Each wall is flat, endless, passes through zero and stands at right angles to its row. A trip goes straight from one point to another. Which walls does it cross, in order?

Walls:
(1): [ 24 -43]
(2): [-43  -2]
(3): [-3 23]
(4): [-4 43]
(5): [ -2 -22]
(6): [-49  -2]
(7): [-20  -7]
Trips:
[-60 -30] to [-48  23] => 3, 4, 5
[ 74 -50] to [43 18] => 5, 4, 3
[-35  44] to [-27  34] => none
[-11  17] to [-54  18] => none

Walls:
(1): [ 22   7 -35 -28 -15 -21  25  17   7  16  16]
(2): [ -4  -4  -1  48  19 -44 -40  -4 -18  -5  23]
(3): [-27  48  62  47  16 -60 -43   8 -23  27 -13]
(4): [-35 -15  -3 -16 -73 -27   9  56  46  70  83]
(5): [ 14 -38  26 -45 -82 -10  -7 -16  -9  87  14]
(6): [-28 -15  21  21  24  58 -45  18  11   7  20]
(7): [ 27  25  -4 -46  22  42 -16   0 -53 -63  17]
Trips:
[ 61  13  11 -19  -2 -20 -17  75 -31   1 -46] to [ 12  38  15   9 -38   4   3  58  11  24  27] => 4, 7, 6
[ -9 -39   0  22   9 -73  25 -22  50 -64 -41] to [ 30  -8 -69   7  36 -22  16 -12  48  -5 -66] => 3, 1, 2

Walls:
(1): [ 60 -39  10  -3 -38  -1 -20 -16  -3  62  40 -50 -24 -17  -9  11  30 -12
  -5  18 -28 -32 -44  -5  -9  16  48   5 -43  -1 -25 -53 -72 -35 -18  31
  44 -13 -16  -4 -38 -35 -28 -27   0  27  78 -14]
(2): [  7  -7  46  37  29  -4  29 -22   3  18  66  58  -7 -16 -18  36 -69  31
  25   5  -9 -75  13  48  24  -2  -4 -53  37 -18  13   6 -13  -2   7 -38
 -77   4  44  47  -8 -29  12  43 -24  40 -13 -43]
(3): [  6 -44  22  -2 -13 -27 -17  70  12  29 -66  34  24  13 -20  31  47  15
 -37   6  11  -7  26  15  52 -10 -65   0  12 -64  -5  31  57 -32   5 -50
 -11  74   3 -49  77 -28  12 -54   3 -55  11   8]
(4): [-51  -2 -25  -9  65  -4 -65 -26 -27   6 -17  39 -18  21  21   8  27  -3
 -34  29  34  69  -3 -43 -66  20 -35  24  35   2 -13  14  42 -61  -8  55
  14   1  24   7 -62  48  74  20  17  12 -30  19]
(5): [-16 -22 -83  42 -24  -3 -43 -10  10 -12  38  32  35  97 -19 -11  66  52
 -15  49   2 -44  14 -15  -1  12  -2  24 -13 -30 -17 -66 -17  19  30 -23
  53   5  76 -44  24 -89  12  -2   7 -14   0  25]
(6): [  2  15  -1 -42   4  30  31   1  -4   8   9   9  16 -19 -32  40  50 -39
  65 -60   8  -4 -19 -43  13   9  31  60 -13  38 -29   9   7  13 -25   3
  28  15   5 -23  49 -21 -19  -3  88 -11  11  16]
(7): [ 31 -27  14   5  30  78  -6 -29   3  46 -44 -45 -39 -29   0   7  23   8
  38  23  46  -6   4 -40 -51 -23  35 -25 -67  31  32 -47  19  -8 -50 -34
  14  -6   2 -18  41   3 -16   0  42   3 -20   7]
Trips:
[ -9  19  -8  12 -18  74 -40 -37   9 -45  47 -27 -22  11 -15  20  42  13
 -11   7 -68  38 -55 -35  25 -21  -2 -19  43  11  54  15  21 -15  18 -56
  38 -47  16 -26  -4 -43   2 -34  16  23   4  38] to [ 64   3  -8 -12  78  13 -29  12  21 -26  31 -41  41 -13 -52  55 -34  43
  15   9 -17 -10  53  -3  22  20   2 -23  60  26 -38 -23  63  38 -25 -65
  19 -30 -41  38 -66   1 -47   6  33  -8  52 -41] => 4, 2, 5
[ 33 -31 -11  23 -32 -10 -13 -16 -24 -53   5  44 -21 -25  48  10  27  10
 -27  16  12 -18  -5  -8 -44 -10   0 -14  20  41  63  -2  42 -12  31 -67
   1 -18  15  25 -21  35 -23  26   1  -2 -78  43] to [ -8  16 -41 -35  47  24 -94   9  19 -11  27  13 -34 -22  12  20  -3  19
 -10  36  32  -7 -29 -24 -36 -16  14  44  36   3 -36  -7  48  11 -11 -24
 -25  71  58  14  30  17 -89 -15 -42 -54   4  28] => 3, 2, 6
[ -2   7  -4  25  38  21 -63   0  -4  -6 -14 -48   2  -4 -22  57  27  -3
  -1 -10   9 -50  -4   7  40  34   5   7 -10  24 -20  15  19  -4  49 -22
  -6 -28  -4   5 -14  29  35 -52  -6   8  31  11] to [  50    1   -1 -121   22  -14   30   16  -48   21   36  -63   67  -13
   12   21   42  -31   23   13  -35   -1  -36  -39   17   24  -23   16
   21   11   10  -35  -27   32  -23  -40  -15  -63   31  -25   34   32
   20   -9  -60  -32  -29    3] => 4, 5, 3
[ 33 -27  46  26 -42   8  48  51  50   5  60  18  36  -7 -14  18  28  26
   1  -3  30 -27 -10 -31  31  34  11 -16 -41   3  34   6 -20  34 -62   7
  -8 -19 -17 -11  34  15   8 -11  34   1 -70  55] to [ 37   9 -24 -35  28 -29  76 -18  12  -3  -2 -19 -21 -38  -2  12  39  30
  34 -29 -48  52   0  -6 -24  24 -42 -65  21  21   1   3 -36  45 -22   9
   1   2 -20 -26  -2  15 -27  -5  20 -17 -31  33] => 5, 1, 2, 3
[-51 -72  44  28 -26 -32  27 -35  67  12 -29   7   1  16 -12   4  22  40
  51   9  25   4 -16 -25  45 -42  15   5  11  27   6  22 -76  18 -41   9
 -11 -44  -8  38 -19  -5  55   8  22  48  17   2] to [-35  -8 -16 -19   3 -35  27 -40 -15  12  14  16   9 -22 -48 -17 -55   2
  34 -25   3  18  25  46  68  57   6 -36 -23   4 -47  14  -7  22  28   0
  28  52  -7 -36 -67  38  16 -20  -1   2  -3 -41] => 7, 6, 1
